Every row gives one point. Two turns around zero, p and q, are shown by what they do to some points. Write where each new point lands after one turn and then the other. Backwards means that the second turn is done in reverse. Each puzzle has new turns, and all numbers are rounded.
In the rows, 128 means zero.

Turn p:
[121 164] => [ 92 134]
[ 91 119] => [123  90]
[163 101] => [166 151]
[137 129] => [130 137]
Turn q:
[142 147] => [142 147]
[ 98 109] => [ 98 108]
[100 120] => [100 119]
[173 136] => [173 137]
Where do these land?
p, then q: [106  92] => [155  95]
p, then q backwards: [163 133] => [137 162]
p, then q: [103 136] => [112 107]
q, then p: [148 167] => [ 98 160]
q, then p: [119 111] => [141 114]

Turn p:
[143 177 116] => [128 181 126]
[135 101  90] => [162 112  99]
[140 104 163] => [129 102 164]
[111 115 123] => [122 112 115]
[113 142 175] => [ 88 127 160]
[126 128 101] => [140 133 104]
Turn q:
[ 77 141 113] => [100  91 157]
[141 148 133] => [113 146 121]
[155 129 114] => [130 135  98]
[118 140 114] => [111 116 127]
[149  82 166] => [186 152 137]
Where do these land?
p, then q backwards: [142 152 145] => [124 141 157]
q, then p: [144 119 147] => [134 152 137]
q, then p: [110  68 136] => [171 116 173]
q, then p: [111 151 130] => [102 117 127]
q, then p backwards: [133 149  83] => [ 80 118 119]

Turn p:
[167 114 173] => [101  80 154]
[ 99 114 101] => [127 169 120]
[125 102 104] => [105 151 115]
[117 165 146] => [167 115 139]
[131 145 117] => [141 125 113]
Turn q:
[122 136  91] => [140 155 103]
[169 138 143] => [106 144 164]
[144 157 146] => [ 92 133 138]
[110 119 107] => [149 130 108]
[ 95  90 154] => [153  77 128]
Where do these land?
p, then q: [107 122 180] => [106  88 161]
q, then p: [135 131  93] => [150 112 105]
q, then p: [174 134 125] => [162 109 154]
p, then q: [ 95  94 133] => [ 86 110 113]
p, then q backwards: [132 122 133] => [130 131 136]
p, then q: [125 164 104] => [136 169 141]

Turn p:
[144 122 134 109] => [136 105 134 135]
[142  74 134 143] => [123 125 105 181]
[106 117 133  92] => [143 129 167 142]
[138 176  91 157] => [ 89 132 111  75]
[110 151 148 139] => [148 150 123 107]
Turn q:
[ 90 158 162 167] => [113  91 180 155]
[161 122 137 109] => [132 118  99 104]
[111  94 156 117] => [ 86 135 135 105]
[163 151 115 160] => [152 102 103 161]
[ 97  92 103 116] => [109 179 136 128]
[152 142 118 114] => [154 124 111 118]
[122 137 104 113] => [150 148 132 126]
Where do these land?
p, then q backwards: [108 105 116 126] => [104 119 116 146]
q, then p backwards: [130 127 115 101] => [114 148 142 138]
q, then p: [159 156 128 162] => [ 98 126  97 161]
q, then p: [134 130 150 143] => [126 141 131 152]
q, then p: [123 102 140 100] => [137 128 165 115]
q, then p: [171 133 130 177] => [ 79 148 105 159]
q, then p: [ 71 142 117  87] => [190 105 128  98]

Turn p:
[124  87 172 105] => [158  99 144 174]
[156  82 113 120] => [150 149  98 165]
[134 151 130  91] => [158 137 150 106]
[ 99 129 155 126] => [126  92 145 129]
[130 151  93 149] => [104 148 109  99]
[122 135 102 135] => [121 134 109 109]
[132 161 131 170] => [ 79 139 142 114]
Turn q:
[138 175 133 104] => [105 164 155 146]
[139 101 146 137] => [128 106 128 100]
[155 201 106 121] => [103 153 174 185]
[118 111 139 153] => [122 104 107 119]
[150 101 117 131] => [151 106 141 117]
[ 95  89 136 122] => [147 130  89  99]
[101 118 120 128] => [140 133 101 130]
Where do these land?
p, then q: [146 147 125 118] => [110 145 141 128]
q, then p: [139 149 103  48] => [106 159 204 107]
q, then p: [135 107 127 162] => [142 124 101 154]
q, then p: [117 126 154 154] => [141 107 100 120]
q, then p: [107 133 108 160] => [106 135  92 136]
p, then q: [124 105 150 127] => [126  97 121 122]

Turn p:
[102  85 124 161 111 101] => [104 103 170 112 165 139]
[180 122 109 108 116 164] => [150 190 109 113 131 134]
[ 95 129 122  74  84 169] => [185 111  97  98 126 176]
[142 129 153 135 168 138] => [104 141 132 129  88 113]
[ 93 139 116 119 133 105] => [145  89 134 137 133 115]
[173 134 132 124 159  96] => [123 161 149 168 114 101]
[129 151 145 157 115 118] => [ 97 119 111 149 139 132]
[110 136 123 147 138 133] => [115 110 120 118 129 113]
Turn q:
[170  91 169 165 129 123] => [174 151 161 126  88 157]
[ 91 153  69 117 142 155] => [107 109  69 129 149  85]
[ 96 130 155 152 106 115] => [109 101 143 103 101 145]
[115 125 138 128 158 118] => [138 117 147 118 131 104]
[152 114 118 114 107  95] => [106 162 146 151 123 135]
[158 145 142 136 132 125] => [147 121 140 154 128 144]
[114 140 105  85 122 166] => [115 132  88 118 176 126]
Where do these land?
q, then p: [162 141 112 117 122 108] => [ 89 116 113 127 135 113]
p, then q: [ 87 171 141  92 101 132] => [151 182  88 134 101 128]
q, then p: [129 133 161 138 116 118] => [121 136 124 112 112 157]
p, then q: [162 117 107 123 159 154] => [ 96 110 144 163 149 139]
p, then q: [157  81 126 146 113 122] => [143  84 141 115 162 130]
q, then p: [132 126 112 101 163 123] => [116 123 145 160 120 101]
p, then q: [ 67 127 138 179 121 140] => [113 165 128  69 140  91]
